Rows are points. The points of each table are mixes of a few directions, plus a little noise. How many directions does each table use, and how many do they share? Where both have some left over, give the other angles between the two spaces (their principal angles), to ten degrees, smallest first.

First (4 x 3):
[[-0.26  0.09  0.57]
 [-0.77 -0.07 -0.22]
 [ 0.43 -0.11 -0.69]
 [ 0.59  0.09  0.34]]
Second (4 x 3):
[[ 0.43  0.21  0.96]
 [-0.40 -0.19 -0.90]
 [ 0.00  0.00  0.01]
 [-0.03 -0.02 -0.07]]
Directions: first 2, second 1, shared 1

First (6 x 6):
[[-0.31  0.09  0.35  0.39  0.21  0.06]
 [-0.30  0.16  0.11  0.15  0.26  0.10]
 [-0.79  0.61 -0.68 -0.54  0.82  0.46]
 [ 0.19 -0.02 -0.41 -0.45 -0.09 -0.01]
 [ 0.77 -0.58  0.63  0.50 -0.80 -0.43]
 [ 0.43 -0.27  0.03 -0.05 -0.41 -0.19]]
Second (6 x 6):
[[ 0.36 -0.12  0.09 -0.22  0.09  0.61]
 [ 0.20 -0.14 -0.14  0.30  0.43 -0.14]
 [-1.53 -0.67  0.20  0.01 -0.44 -0.99]
 [ 0.55  0.55 -0.06 -0.15 -0.12  0.35]
 [ 0.62  0.23 -0.20  0.20  0.37  0.14]
 [-0.16  0.12  0.08 -0.17 -0.30  0.02]]
Directions: first 2, second 3, shared 0; angles 70, 90

First (10 x 11):
[[ 0.59  0.00 -0.69  0.03  0.55  0.31 -0.88  0.22  1.03 -0.10 -0.31]
 [-1.11 -0.16  0.69  0.74 -0.53 -0.67  0.27 -0.17 -1.38  0.19  0.31]
 [ 0.50 -0.51 -0.40 -0.25  0.27  0.14  0.14  0.41  0.56 -0.12 -0.06]
 [ 0.58  0.65  0.58 -0.76 -0.24  0.09  0.66 -0.54 -0.03 -0.35 -0.21]
 [-0.03 -0.25  0.22 -0.16 -0.15 -0.14  0.57  0.07 -0.30 -0.05  0.10]
 [-0.10  0.30 -0.12  0.57  0.14 -0.13 -0.98 -0.13  0.13 -0.01 -0.26]
 [-0.42  0.11  0.27  0.61 -0.14 -0.39 -0.49 -0.17 -0.44  0.00 -0.04]
 [-0.55  0.63 -0.18 -0.10 -0.12  0.55 -0.10 -0.17 -0.08  0.53  0.35]
 [ 0.65 -0.14  0.08 -0.30  0.09 -0.13  0.23  0.03  0.30 -0.39 -0.30]
 [-0.11 -0.50 -0.52 -0.35  0.12  0.48  0.55  0.51  0.27  0.39  0.44]]
Second (8 x 11):
[[-0.53  0.17 -0.17 -0.42 -0.18  0.55  0.64  0.04 -0.19  0.62  0.58]
 [ 0.54 -0.18  0.17  0.45  0.17 -0.56 -0.63 -0.03  0.19 -0.62 -0.59]
 [-0.28  0.11 -0.09 -0.22 -0.08  0.30  0.33  0.02 -0.09  0.29  0.28]
 [-0.82  0.26 -0.26 -0.58 -0.23  0.83  0.93  0.03 -0.25  0.87  0.83]
 [ 0.71 -0.25  0.25  0.55  0.24 -0.75 -0.81 -0.03  0.24 -0.77 -0.76]
 [-0.01 -0.02 -0.03 -0.03  0.03 -0.03  0.01  0.02 -0.02 -0.01 -0.02]
 [ 0.65 -0.25  0.24  0.53  0.22 -0.67 -0.77 -0.06  0.20 -0.71 -0.70]
 [-0.33  0.12 -0.11 -0.25 -0.10  0.34  0.37  0.03 -0.13  0.38  0.36]]
Directions: first 4, second 1, shared 1
